Each row is a point. A path goes straight from each point to the next, and from the last back to the first. The post is the endless flat space through its rows: a point in 2 columns, a line in 3, a plane in 4, and so on, so that a path can go around it. How many times does the path go around the post? Going back the other way cancels.
(in the rows, 128 means zero)

Post (1 x 2)
[[118 125]]
Path (16 x 2)
[[121  79]
 [103  79]
 [132  84]
 [150 119]
 [147 164]
 [100 156]
 [ 84 134]
 [ 86  99]
 [131  88]
 [165 110]
 [160 169]
 [122 143]
 [ 99 146]
 [ 65 105]
 [109  62]
 [134  99]]
Times around: 2

Post (3 x 4)
[[136 153 106 195]
 [152 104 191  99]
 [135 118 145 105]]
Path (15 x 4)
[[168 112 141  69]
 [150 111 154 166]
 [ 82  91 111 125]
 [ 85 172 152 156]
 [151 178 146 154]
 [156 141 154 109]
 [101 177 107 114]
 [ 79 109 137 118]
 [125  73 133 151]
 [116 102 124 110]
 [118 135 219 155]
 [128 170 161 157]
 [ 80 117 104  84]
 [116  68 112 136]
 [147 128  97 145]]
Times around: 0

Post (5 x 6)
[[103 116 136 114 154 151]
 [121 133 142 108 169 105]
 [171 108  92 103  78  77]
 [146 136  36 159 132 158]
 [ 89 124 153 133 147 105]]
Path (26 x 6)
[[168 112 143  81 167  52]
 [132  84  45 107  93  85]
 [129 156 109 112 156  96]
 [137 170 123 140 101 116]
 [117 127 144 142 171 159]
 [136 100  70 134 180 178]
 [102 116 114  99 141 118]
 [ 74 142 123 150 146 136]
 [151 188  93 138 152 115]
 [193 120  87 123 117 182]
 [128 107  95 155 184  95]
 [129 114  75 112 144 103]
 [128 150  54  84 130 121]
 [129 125 122 130 102 132]
 [150 119 122 145 132 112]
 [137 125 134 119 156  49]
 [102  68 125  27 155 153]
 [116 119 111 109  76  80]
 [128 141 110 122 143 191]
 [161 125 131 141  89 165]
 [164  53  95  89 145 181]
 [150 110  80  89 158 126]
 [157 157  59  96 145 115]
 [118 155 119 148 144 141]
 [116 127 138 115  86 132]
 [146 110 127 135 113 109]]
Times around: 5
